Each row is a point. Before rounding, the points of a table are all equally far from one centre. They may lie mostly on one side of it. Where is the centre, to within rounding?

Points, 7 rows:
[[-81 -31 -50]
 [-33 -88  18]
 [ 16   7  12]
 [-62  18 -45]
 [-93   5 -35]
 [-10  37  12]
 [-33   8 -51]]
Centre: [-48 -21  10]

Points, 18 rows:
[[  5  81  14 -22  50  26  75 -53   0 -66 -23]
 [ 58  54 -35 -17  55  25   6 -56  22 -38 -63]
 [ 53  49  34 -10  62  13  45 -50  52 -56 -50]
 [ -9  60  25 -16  51   5  -7 -56  44 -52 -72]
 [ 32  63  14 -32  63  32   9 -49  38 -48 -67]
 [ 43  60 -35 -25  47  27  34 -56  65 -34 -15]
 [ 33  39 -20  -9   8  18 -12 -13  41 -67 -48]
 [  6  60 -17 -34  68  22  44 -38  66 -56 -20]
 [ 43  51 -13 -23  90  12  -1 -68  41 -25 -44]
 [ 27  65   8 -37  76   3  50 -24  12 -77 -45]
 [ 24  47 -14   0  79  24  -6 -30  60 -63 -40]
 [ 21  37   3 -46  29  46  51 -45  26 -66 -27]
 [ 34  52 -10 -30  60  33  -5 -74  43 -53 -41]
 [ 24  54  15 -46  69  10  44 -38  65 -26 -41]
 [ 30  82 -14   3  51  16  27 -26  16 -82 -64]
 [ 51  44 -18 -20  75  27  35 -40  53 -48   9]
 [ 25  69  29 -20  82  10  44 -35  48 -66   3]
 [  1  34   9 -40  93 -17  24 -64  49 -38 -10]]
Centre: [ 14  46   3   2  39  -3  23 -37  11 -28 -18]

Points (29 x 24):
[[ 39  31 -30  -5  12  -5  -1 -55 -50  27 -14 -26  11 -37  -3  89  40  21
   -8  -3   9 -49 -34 -34]
 [ 25  27 -28  18 -86   4  41   0 -24 -29 -29  -3  29 -45  -8  63 -14  25
  -18  -1  -5  -6 -67 -42]
 [ 56  14 -20  19  12 -38  20   2 -10  29  -9  20 -17 -49 -38  36  13  17
  -54 -18  -4   3 -66 -64]
 [ 25  37 -11 -17 -54  25   4 -36 -21  23 -28   3  18  -7 -26  57  17  14
  -12 -19  -5 -26 -88 -23]
 [ 63  16   6  -6 -76 -13  20 -26 -24  18 -19  -9  10 -12  14  74 -17  60
  -26 -22  12 -61 -48 -35]
 [  1  19 -30 -13 -73 -38  -7 -13 -24  11 -55  62 -13 -11   9  27   1  12
    1 -13 -21 -63 -64 -66]
 [ 21  37  22 -31 -61 -23  14 -39 -33  51 -11   9   2 -43   6  51   0  -9
   -7 -16  -7 -42 -39 -91]
 [ 22  53   1  -3 -52 -27  31   1 -42  10 -67  43  36 -30 -20  67  25   5
    4  -7   1   2 -57 -37]
 [ 34  20 -31 -10 -88 -19  21 -55 -18   7   1  -4   7 -32 -32  31   2  41
  -33 -38  25  -2 -65 -95]
 [ 28  35 -22   0 -38 -22 -28 -18 -26   7 -51  76  -9   6  -5  61  33  33
  -15  16  10 -18 -52 -59]
 [ 40  49  16   1 -32  -9 -15 -19 -17  27 -17  10  41  -9   6  62  -1  30
  -27  -5  -6 -51 -51 -66]
 [  3  27  -4   1 -45 -18  12  -3 -93  23 -52 -12   6 -47 -23  42 -13   5
   12  16 -33 -33 -78 -48]
 [ 57  56 -29   9 -57  -8 -14 -34 -70  -7 -24  11  23 -33  24  31 -43  47
  -15  24  16 -44 -57 -44]
 [ 16  53   2 -14 -53 -38  48 -48 -37 -18 -16  29 -23 -12 -33  95  17   2
  -31  17 -35  -3 -15 -50]
 [ 39  54   0 -21 -40 -21  17 -32 -16  -1   3  34  -6 -18 -26  63 -19  42
  -51 -34 -32 -23 -68 -79]
 [ 53  50 -44 -43 -41 -10 -35 -43 -69  13   0 -22  32 -27 -25  56  11  23
    0 -12  10 -22 -79 -35]
 [ 18  24 -26  -1 -56 -20  18  -8 -40  20 -23 -17   3 -25  28  89   0   1
  -53  -9 -10 -26 -48 -74]
 [ 45   5 -22 -20 -30 -17   1 -50 -46 -10 -37 -22  25  11 -18  77  45  41
   -3 -25 -17 -39 -76 -64]
 [ 21   3  -5  13 -61 -10  25   2 -66  -4 -42  25  24 -25  -5  67   3 -12
  -50  13   8 -15 -46 -27]
 [ 59  37 -49  10 -45 -13  28 -29 -38  37 -36 -22 -11 -18 -41  93  26  20
   -8  -9 -32 -23 -53 -45]
 [ 33  54 -52 -42 -53 -17  22 -32 -35   1 -24  32 -26 -42 -11  62  19  46
  -17  30 -15 -31 -54 -82]
 [ 56   1 -11 -22 -56  25   0 -72 -30  -4 -17  17  39 -43  -2  76   4  19
   18   3 -34 -25 -41 -32]
 [ 32  60  13 -16 -53  -2  -5 -42 -30  26 -16 -21   0 -11  -4  77  34  24
  -34   2 -25  -8 -10 -63]
 [ 25  53  -2  -9 -46  -7  25 -53 -53   2 -21  32   5 -49  -1  54   3  12
  -33 -20 -51 -54 -16 -60]
 [ -9  34 -28  -7 -37  -7  -1   2 -68  23 -26 -30   7 -38  36  49   9  54
   -8 -15 -49 -39 -24 -87]
 [ -3  21 -34 -14 -41  12 -13 -44 -22 -31  -1  -8  -7 -17 -13  64  22  30
  -57  12  -4  18 -48 -72]
 [ 61  14 -57  -3 -33  33  14 -36 -26   4 -30  -1  12 -35 -17  82 -17  19
   -4 -10 -27 -10 -78 -53]
 [ 53  10 -50   0 -59 -23  -1 -28 -41  70   1  22 -11 -33   0   7 -25  21
   16  23 -22 -49 -84 -44]
 [ 14  63 -32 -40 -26  19  12 -36 -28  28 -57  20   8 -28   6  49 -11  17
  -32   1  -2 -40 -32 -61]]
Centre: [ 23   8 -29 -12 -23 -43  14 -24 -40   0  -5   6  -6  -6  -7  27 -17  31
  20 -13  -5   4 -16 -35]

Points, 31 rows:
[[ 13 -16 -21  -2 -21  13 -38  36 -31  29  -4 -62  18  82  19 -21  21  34
   -4 -57  12  52 -18 -49]
 [  2  -5   7   1 -16 -22 -50  44 -15  37 -41 -81  -7  65  35  20  43  11
   30  -7  -7   1 -21  11]
 [-26  13 -10  15 -10  -8 -21  34 -57   9  -8 -61  22  57  14  14  47  23
   19 -26  36  16 -48 -30]
 [-25 -11  29 -24  -9 -10 -25  15   8  36 -26 -57  23  52  62  -2  51  53
   49 -42  24  30  -7  -9]
 [-11   8 -12  -3 -46  -1 -24  16 -35  31 -24 -43  -2  82  19 -33  27  55
  -10 -33   6  42  45  -3]
 [ -6   5   9  34   2   4 -13  -6 -44  35 -18 -95 -13  60  70 -19  27   7
   17 -46  13  26 -40 -16]
 [-20 -21  -1 -12 -19 -32 -26  21 -53  15 -17 -64 -35  69  30   5  60   6
   11 -56  13   6   4 -18]
 [-11  -6 -21  -7  -6  31 -26  14 -43 -27 -12 -66 -20  65   8  48  28  31
   24 -61   6  26 -28 -11]
 [-29  -4 -17  -6 -56 -22 -16  -8 -30   0  13 -64  10  54  53  10  21  44
   40 -51   9 -14  12  -6]
 [ -5  -9  12 -19 -24 -13  18  44 -29 -11 -34 -68 -43  85  29  15 -12  24
   32 -26   7  55 -36 -11]
 [-48   1 -10  13 -43 -21  11  64 -22   7  -6 -57  -5  77  52  -8 -10  30
    1 -46 -16  53   0  31]
 [-34  -8   5  14 -37 -20  -8  36 -38   4 -43 -86   4  73  49   4  10  -8
   25 -24  30  27 -45  34]
 [-29   6 -31 -23 -62   0   1   7 -35  10 -55 -66 -19  61  61 -10  11  40
    5  -2  -7   6   2  39]
 [ -6  28 -19  33 -16  25 -37  18 -36  41 -21 -62  -4  61  45 -13   3  33
   43 -40 -16  63 -19  -4]
 [-22  12  -2  -5 -48  -8  12   3 -64 -29 -18 -52  18   9  48  49  27  -1
  -11   2   5   9 -47 -13]
 [-36 -23   9  13 -54 -10 -31  21 -28  -5  24 -54 -33  40  55 -10  22  23
    3   6 -49  53 -28 -25]
 [-37   3  39   6 -45 -10 -52  10  -9   5 -44 -24 -14  94  60  -5  46  13
   33 -40 -15  19 -37  -1]
 [-33 -24  -4  13  10  11  13   4 -61  -9 -13 -80  -8  31  45  -8  25  12
   30 -43  11  39   7 -11]
 [-15  -8 -30  -8 -17  -4   7  49 -45  12   2 -41 -10  61  57  26  28  31
   15 -62 -27  40 -15  14]
 [-54  -9 -11 -13 -19  14 -15   2 -19  44 -37 -56 -30  61  44   5  43  75
   20 -19  -1   5  -6 -35]
 [  4 -24   1  -1 -20   0 -20   5 -22   8 -39 -41  -8  87  57   9  30  60
  -33 -53 -29  49 -35 -12]
 [-40   8  36   9 -28  10 -15  -7 -15   8 -24 -68   3  70  39   4  56  22
  -43  -6 -16  64  14   1]
 [-19  -6 -13  19  -7 -20  19  51 -47  -3 -30 -71  -3  69  61   8  15  21
   -2 -24  37  49 -25 -20]
 [ 19 -23 -29   3  18 -23  -9  10 -58  12  18 -56   1  48  59  19   9  22
   -1 -16 -28  11 -39   6]
 [-12  40   0 -25 -11 -10 -32   6 -49  24  11 -64 -53  64  41 -11  46  45
   19 -33  31  37 -25 -12]
 [ -2  11  28  17  30  -1 -12  12 -52  12 -12 -68 -20  57  55  47  25  30
   19 -48  10  35  -1  -5]
 [  6 -12 -11 -40 -12  -7   2  32 -54  32 -27 -87 -14  36  31 -13  24  33
   19 -26   2   8 -34 -42]
 [-25 -10  10  33  33   4  -6   6 -16   4 -45 -69 -16  60  76  24  15  20
   29 -39  -3 -13   1 -31]
 [-21 -29 -32  -7 -26  -1 -14   8 -18  33 -46 -77 -20  77  54  17  30  11
   32 -14   0  38  16   5]
 [-17 -33 -27  40 -30   0  -7  40 -28  13 -35 -50  -9  83  71  17   1   7
   15 -44  -4  49 -43  -1]
 [-63 -33 -23  10 -55 -24  -2  57 -21  34  -5 -56 -29  52  46 -23  20  20
   -9 -72   7 -13  -7   1]]
Centre: [-23   6   7 -14 -16   9 -27   8   7  16 -12 -20 -15  25  33   0 -21  -1
 -20 -27  20  15 -17  -6]

Points (28 x 24):
[[ 27 -24  21 -38  15  53  36 -28  14 -12  -8   1 -47  -7   3  13   9   8
  -34 -13 -16  30  -4  35]
 [ 29 -58  28 -33  15  30  32 -33 -25 -37 -15  -9 -90 -19 -10 -13 -11 -23
  -25 -36  -2   8 -29  22]
 [ 29 -27   5 -23  36  49  28 -70 -37 -26  20  20 -74 -40   3 -20 -19 -26
  -18 -28 -11  26 -25  -2]
 [  3 -29  43 -32  -7  20  37 -42 -13   2 -46   1 -81 -10  -6   8  -7  -7
  -13 -42  -7  29 -11  41]
 [ 29 -42  13  17  34  25  42 -27 -75 -12 -11 -17 -79 -14  -9  10 -17   0
  -28 -28  -8  -7  -1  24]
 [  0 -18  29   0  21  31  59 -28 -36   2 -17 -10 -82   4  21  -9  22 -11
   -2 -30  36  53  14 -33]
 [  9 -37  40 -16  15  46  43 -35 -42  -1 -16   9 -49 -25  11 -23  -1   3
  -41 -36 -37  36 -17   3]
 [ 27 -33  26  12  13  42  57 -49 -10   8   5 -18 -84 -32  17  21  -5  -8
  -23 -30  13   2 -32  27]
 [ 10 -34   2 -33  24  39  52 -70   2  10  -3  17 -81 -21   1  -9  20 -20
    1 -23  -6   0 -26  33]
 [  0 -21  26 -25  22  38  69 -54 -28   0  -4 -20 -77  -7 -15 -22  35 -26
   -7 -17  23  14 -25  35]
 [  9 -30  32  -3  19  27  52 -33 -15 -23  -4  15 -83  -3 -15 -35  -5  27
  -15 -20   0  23 -41   6]
 [ 13 -37  15 -22  38  54  64 -38  -5  22   9 -11 -85 -19  50  -1 -21 -21
  -23  -9   6   0 -17  20]
 [-12 -36  23 -11  19  11  46 -46  -7 -16 -15 -30 -82 -10   2  -7   4 -13
    3 -29 -56 -17 -17  34]
 [ -2   1  43 -40   5   7  59 -53 -18  -9 -23  -8 -38 -39  25   1 -12   1
  -14 -40 -37  18 -14   6]
 [ -7 -21 -29 -45   3  35  48 -19   5 -15 -16   1 -66 -28  10 -14  16  38
  -32 -46   4   6  -3  -8]
 [ 36 -22  17 -27   4  63  50 -21  -7   8   5 -19 -66  -2  21  -2   7   2
  -21 -58   2  21  -7  43]
 [ 17 -27 -10 -14  28  53  73 -20  -9 -20  -1  -2 -70 -16  15 -24  15   7
  -39 -30 -10  12 -47  17]
 [ 26 -27  23 -18  34  38  35 -23 -26 -35  12  15 -95 -27   0 -37  -8   4
   -3 -26 -12  12 -24  17]
 [  6 -38  23  18  14  82  47 -22 -20 -23   4  -1 -72   0   7   0   3 -17
  -40 -19 -25   4   6  29]
 [ -4 -41  10   0  11  62  59 -18  -6 -19  12  -4 -67 -19 -16 -61  11 -13
  -21  -2  -8  20 -11   6]
 [ 16 -34  21  -3  -8  25  41 -38 -21  24 -12  30 -70 -27  -8   5 -34  29
   -8 -36  -8  -1 -24  19]
 [-16 -16  17   7  31   8  62 -23  -9 -16 -37  22 -77  -2  43  17  18 -10
  -18  -2  23  -1   5  17]
 [  4 -47  10 -12  20  63  42 -47 -42 -22  28 -40 -59 -16  -1  -5  -6 -13
   10 -34 -13  23  -7  16]
 [ 21 -19  32 -43  24  57  41 -34  -3 -16 -21  25 -67 -11  20 -14 -12  17
  -26 -33   6  -7  12  25]
 [ 24 -34  28  15  20  15  61 -26 -40   7  -4  -5 -62 -18  16 -11  22  -5
   -7 -29  -9  40 -41   4]
 [ 17 -14   9 -18  13  28  79 -46 -10   9  -6 -11 -91 -10   9 -23   9 -10
  -17 -20  -5  28 -46  32]
 [ 15 -28  22  -9  31  41  54 -46 -18  -3  34  11 -32 -14 -18  -8  -5  19
  -11 -11  -8  25 -28  20]
 [ -2 -31   5 -19   1  39  20 -35 -31 -31 -46 -18 -77   3 -10 -21   9  15
  -35 -53 -33  34 -21  12]]
Centre: [ -9  10  -3  -6  22  22  15 -17 -13   7  -7 -10 -48   6  -5 -10 -20 -38
 -21 -34   4  -4 -12 -10]
